Each row is a point. A path goes straight from each point to the next, and from the last back to the first. The post is the endless flat space through its rows: a point in 2 columns, a line in 3, a plane in 4, and so on, so that a path can go around it. How many times does the path go around the post? Going back the other way cancels.

Post (1 x 2):
[[  9 -18]]
Path:
[[ 36  -7]
 [ 36 -46]
 [  3 -59]
 [ 33 -55]
 [ 37 -10]
 [  7  41]
 [ -6 -12]
 [-20 -17]
 [-13  31]
 [ 25  11]
 [ 23 -23]
 [ 17 -60]
 [-20 -36]
 [-15   3]
 [  8  20]]
Times around: 1

Post:
[[-33  22  28  -9  10  48]
 [  5 -10  54  33   8 -14]
 [-22  21 -13 -17  37  22]
 [-11   7 -41   3  12  -7]
 [ 20   2 -32 -20   7 -40]]
Path (21 x 6):
[[  9 -43  -7 -14  45 -33]
 [ -4  -4   8  -2  15  13]
 [ 23   5  46   4   6  -4]
 [ 10  22  24 -22   4  -7]
 [-60  43 -15  -6   0   7]
 [-41   0   0  -2  21 -17]
 [-12  -2 -13  -3  31   0]
 [-32  -1 -45 -33  31 -25]
 [-38  28 -21 -16  30  -5]
 [-52  27 -47  -9  38  15]
 [-39 -18 -16 -17  11 -12]
 [-14 -19 -14 -42  -1  28]
 [ -4   7  16  17  32  31]
 [  5  35  -9  -9  17   6]
 [  1  45 -30  -9  -7 -28]
 [  1  27 -25  12   0 -31]
 [ 10  35 -14 -11  53   9]
 [ 17   7 -24 -16  46  -7]
 [-10   4  -9  -6  34  15]
 [-47 -18  -9   7  32  -6]
 [-25   4  -8  -3  32 -16]]
Times around: 1

Post, 10 rows:
[[ -1  -6 -13   2  30 -22 -16 -15   2 -18  28]
 [  6  40   5  16   7  33  10  10  -7  -6  -6]
 [ 14 -21   7 -11   7  -7 -14  15 -10  -7  -3]
 [ 13  -5 -60   2 -28 -24  -1 -24  -4  -3  13]
 [ -2 -29 -26  14  -1 -21  -7   4  22   1  25]
 [-10 -10 -19  -4  22  19  10 -10  11 -10  -1]
 [ -2  40  23   4  -3  11  26  -5  11 -17 -42]
 [ 16   0 -25   6  14 -10  29  10   4  -6 -27]
 [  4 -21  17   7  10 -14  -2 -10 -15  23   4]
 [-21  37  41   2  -3  16  37   7 -23 -25  -4]]
Path (24 x 11):
[[  2   6 -15  12  -4 -26  19 -12  -1 -26   6]
 [-29 -45   4 -20  16 -11  45 -12 -20 -23 -32]
 [ -7 -26 -14  17 -23 -29   5  22  -6  11 -16]
 [-18  -8   1   1  26  -2  -1  -7  30   2   2]
 [  3   2 -18   6  26  10   0   8  16   5  22]
 [  8   0 -12  -1  27 -11 -13 -34  14 -22  31]
 [  8  13  12  15  -8 -21  13  27 -19 -31  17]
 [ 15  -1  -8  11 -30 -22 -28   7 -21  -2  -2]
 [-16   9 -22   8  32 -18  15   9  11   5 -11]
 [  1  -5  -1 -24   1 -11  -8 -13   0   4   2]
 [  8   5   4   3 -10 -10  17  -3   7  11   9]
 [ 17  21  26  11  30   6  32  -4 -15  -7 -14]
 [  7 -16   6   7  11 -16  17  -4 -28  -4   8]
 [ -1  -1  -7  12   8  41  -3 -11 -13   6 -34]
 [-11  21 -35   5  -2   6  -8 -14 -30 -11   8]
 [ -9  -6  -5   6   7 -13   8  -4 -32  34  19]
 [  8  15  -1  -4 -23   8  -7  -3  -8  12  15]
 [-13 -11   9  22  33  20  33  -6  25   3   6]
 [ 12  -5  21   9  17 -14 -23 -22 -27 -15  12]
 [ 11  -8   2  25   5 -10  -8   4   2  21  -7]
 [  2  -7 -20  -1  21 -38   5  11   7 -33 -30]
 [ -3  17  -2  19  -6 -26  -5 -24  13  34  -5]
 [-11  -7 -11 -14  38   9  15  -3   5  11   9]
 [ 19   2 -16 -14  32   1  17 -15 -12 -16  -1]]
Times around: 4

Post:
[[-10 -13   4 -13 -38  31 -22  -1  -4  -2  30   5  28  -6 -16 -10 -34  35]
 [  6  11  -5  12  -9  12  -4  15  16   0 -26 -12   2  20 -37  12 -20  22]
 [ 18  43 -36 -25   8 -24  21  36   4  17  16   8  11 -40  39   6  16  -6]
 [ 17  28  12 -30   7 -47  11   8 -17  13  -9   8  28 -39   5   8  31 -14]
 [  2   6  13   7 -15   8 -21  -6   5 -20  11 -28 -24   5  -3   9 -20  30]
 [ -2  -5   2  -4  -7  -3 -23  -9  25  31  21 -12  29   6 -14 -45 -24  40]
 [ 15  23 -39  -5 -22   5  -9 -20  -5   5 -14  -8  21 -30  47  12  -9  40]
 [-17 -17  -5 -17  16  18   6   6 -24  20  20 -13  11   8 -23 -21  14  27]
 [ -9  -3   4  -9  16 -14  -9   4   1   5  30   7  47  23 -12  -9  34 -11]
 [  5  25 -18  13  -5  -4 -30  10 -11  21 -27  -7  -5 -34  41   2 -22  -2]
 [  8 -23 -16  40  -9   0 -16 -18  11  14  -6  19 -15  15 -30   4 -32  42]
 [  9 -25  32 -21   6  -6  34  17   8  13  17   5  24  29  -9  -9  30 -13]
 [ -6 -16  18 -20  18   3  12  19   9 -12   3  22  21 -11 -11 -32  46  -3]
 [ 10  40 -45 -43  -3  -5 -29 -10   2  33 -12   1 -12 -44  31   8   8  -8]
 [ 11  10  -8 -24   0 -26 -30   8 -16 -31 -20   5   1   2  19 -11 -42  21]
 [-28 -25   5  -6   2   1  30 -12   9  -9  20  -6  27   6 -28 -26   1 -10]
 [  3  -1   9   9  23  21 -23 -17  14  -7 -10   4   1   1  -4  13 -60  46]]
Path:
[[ 20   2 -20  12  -3 -32  17  -4 -11   2   5 -32  52  17  10 -36 -18  20]
 [ 13   3   4   4  31 -13 -25  -9  -8   2 -23  17   6   9 -12 -49   2  30]
 [ -3  29   6   6 -17   3 -10 -13  28  36  14  14  41   0 -36  19  12  11]
 [  1   5  -3 -16  12 -11  28  15  38   7 -14  24  26 -20 -12  25  -4  54]
 [  5 -25 -10 -18   1 -13 -17  -6  -4  -7  -1  -2  11  12 -13  -1 -10  54]
 [ -6 -16 -14  23 -28 -34 -15   7 -30 -10 -20 -12  24  -9 -16  26  29  11]
 [ 24  -4   3 -17   5  -5   0  33  15 -23  -7   9   2 -20  23 -36 -12  33]
 [ 33   3 -32 -19   8 -25   6  10  -8   5 -18  24 -14  -8 -22 -34 -21  17]
 [ -1  11  29   3 -17  10  -5  -4 -16 -15 -23  12  15 -17  -4  -8  -9  43]
 [  2  -9  20 -10   7 -15  -5   6 -24   4   1  13 -14   3   9  13  27  19]
 [ 14   2 -14 -30  20  -6  -8 -15  16  20 -11 -12  -9 -26   5  -7 -30  54]
 [  9 -12 -17  20   9   8 -10  11 -12   2  11 -10  -4 -11  25  -6  -8  32]
 [  0  -2  -6   4 -14   1  38 -15  -1   0  16 -11   2 -14   9   9  -8 -19]
 [ -2  21  -5 -10  -2   5   5  22  15   4  26  13  -3   1 -26   2   7  -4]
 [-16 -10 -31  -6 -51 -15  30   2 -13  -5   2   9  -2 -21  34  15 -14  -1]
 [-28   8 -13 -55 -14 -10 -12  35 -10  -7  -5 -26 -36  20 -51 -20  22  11]
 [ 13 -20 -10 -31 -10   0  23 -21  -7 -14 -45 -17  -5 -18 -11   7   0  26]]
Times around: 3
